Every row gives one point. The points of each table are mixes of a few directions, plus a little noise. Count the directions of each table, and those that both share. Where both have some left over, give the other angles between the two spaces (their principal angles), to ten degrees, smallest first.

First (5 x 3)
[[-60 -58   4]
 [ 10   2   8]
 [ 19  24  -8]
 [  6  -7  15]
 [ 26  38 -18]]
Second (6 x 3)
[[ 38  -1  45]
 [ 32   0  38]
 [-45   1 -53]
 [-19   1 -23]
 [-20   0 -23]
 [ 13   0  16]]
Directions: first 2, second 1, shared 1

First (7 x 8)
[[ 34  11 -15 -41 -55   8  16 -19]
 [ 23   5 -19 -37  -2   1 -10   2]
 [-11   0  20  23  -6   5  12  -3]
 [-24 -20 -32  22   9 -34 -12  -5]
 [-14  -7  -2  14  25  -9 -11   8]
 [-19  -7   7  26  13  -6  -1   2]
 [ 12  18  42  -6  17  34   5  15]]
Second (10 x 8)
[[-16   8  -9  -3 -15 -11  23   6]
 [-27   9 -13  -5 -22   1  18   7]
 [-10   7  -4 -11  14   1  11  10]
 [  8 -18   5   8   4  34 -40 -22]
 [  2  10   8   4  -9 -10  -6  24]
 [ -4 -19   5  17 -26  48 -60 -20]
 [ 26  -1   2  -7  34 -35  36 -12]
 [ 29   4   9 -14  56 -27  24   4]
 [-29  10 -13 -10 -10   6  17  11]
 [ 20  -9  11  20 -25  -6 -22  -8]]
Directions: first 3, second 4, shared 1; angles 80, 90

First (11 x 12)
[[ 17 -25  11   5   2  13 -19  21 -13  31  37  10]
 [ -5  28  -6   9  21   2  23 -52   2 -19 -29 -39]
 [-12   4  -6 -11 -17 -13   1  17  11 -17 -15  19]
 [-32  35 -18 -17 -19 -28  24  -8  25 -54 -60   7]
 [  1   3   0   2   4   2   3  -9  -1  -1  -2  -7]
 [ 13 -10   7   9  12  12  -6  -5 -10  19  20 -10]
 [ 30 -23  16  19  26  28 -15 -10 -24  45  48 -21]
 [ -7  -3  -2  -9 -15  -9  -4  21   6  -6  -4  20]
 [ -2  -5   0  -4  -8  -3  -5  15   2   1   3  13]
 [  0 -17   3  -8 -17  -4 -14  37   1   9  15  29]
 [ -2  14  -3   5  11   1  12 -27   1  -9 -13 -21]]
Second (9 x 12)
[[  1 -13   2  -6 -15  -3 -10  24  -3   7  14  23]
 [-15   5  -3  -9  -9 -11  -2  28  21 -15 -22  16]
 [  9   6  -2   8   9   6  11 -44 -19   2   8 -24]
 [-13  15 -13 -12 -23 -19  16 -18  -2 -29 -20  10]
 [  1 -15   5  -4  -7   0 -15  37   6  11  11  21]
 [-21   1  -2 -14 -13 -15  -9  57  34 -16 -28  30]
 [ 16 -19  12  10  14  17 -16  16  -6  30  29  -3]
 [ 12   6  -1  10  11   9  12 -51 -24   5  14 -28]
 [  9  14   3  18  34  16  12 -47  -5   5  -4 -46]]
Directions: first 2, second 3, shared 2

First (10 x 20)
[[ -7   7   3  -8  17 -20  -9 -24 -11 -17   3  14   6 -16  13  -5 -14  12
   -8  -8]
 [ -8   8   4 -10  19 -23 -11 -29 -13 -20   3  16   7 -19  15  -6 -17  16
  -10  -9]
 [  3  -2  -1   3  -6   7   3   9   4   6  -1  -5  -2   5  -5   2   5  -4
    3   3]
 [  5  -5  -3   6 -12  14   7  18   9  12  -2 -10  -4  12 -10   4  11 -10
    6   6]
 [  5  -5  -2   6 -12  14   6  17   8  12  -2 -10  -4  12  -9   4  10  -9
    6   6]
 [  2  -3  -2   3  -7   8   4   9   5   7  -1  -6  -2   6  -5   2   6  -5
    3   3]
 [  5  -5  -3   6 -12  15   7  18   9  13  -2 -10  -4  12 -10   4  11 -10
    6   6]
 [-17  17   8 -20  41 -49 -22 -60 -28 -42   7  34  15 -40  32 -14 -35  32
  -21 -19]
 [  5  -5  -2   5 -11  14   6  17   8  12  -2  -9  -4  11  -9   4  10  -9
    6   5]
 [  6  -7  -3   8 -17  19   9  24  12  17  -3 -13  -6  16 -13   5  14 -13
    8   8]]
Second (11 x 20)
[[ -8   6   0 -30  10 -23 -14 -24   5 -25   1  18  -2 -25   8  -4 -14  -1
  -13 -17]
 [ -7   3   3 -11   9 -13 -14  -6   1 -16  -4  14  -8 -10   4   1  -9  -4
   -3 -13]
 [  5   3  -4  -5  -6  -2   6  -5   4  -3   8  -3   1  -7  -4  -5   2   2
   -4   4]
 [ 17   5   2  26 -11   3   2  32   4 -13  12   0 -30   6 -27  -3  11  -8
   11   8]
 [ 13   1   8  39  -6   8  -5  46  -2  -8   2   3 -36  18 -26   5  11 -12
   19   4]
 [ -5  -1  11  17  12  -4 -21  27  -5 -15 -12  17 -27   9  -6  10  -4 -12
   12 -14]
 [ -8  -4  -6 -18   1   4  10 -27  -1  19  -3 -10  31  -2  19  -1  -2  10
   -9   4]
 [-11  -1   3 -12  12  -9 -12 -10  -2  -7  -9  11   2  -5  11   4 -10  -2
   -3 -13]
 [ 18   4  -7  10 -19   7  19   7   7   3  18 -14  -3  -1 -18  -9  13   3
    0  19]
 [ -5  -7  -2   3   0  14   9  -6  -6  26  -8 -13  22  13  13   4   3   6
    1   7]
 [-10  -8  -9 -20  -1  14  20 -36  -4  38  -6 -22  51   4  28  -1   1  17
  -11  11]]
Directions: first 1, second 3, shared 0; angles 30
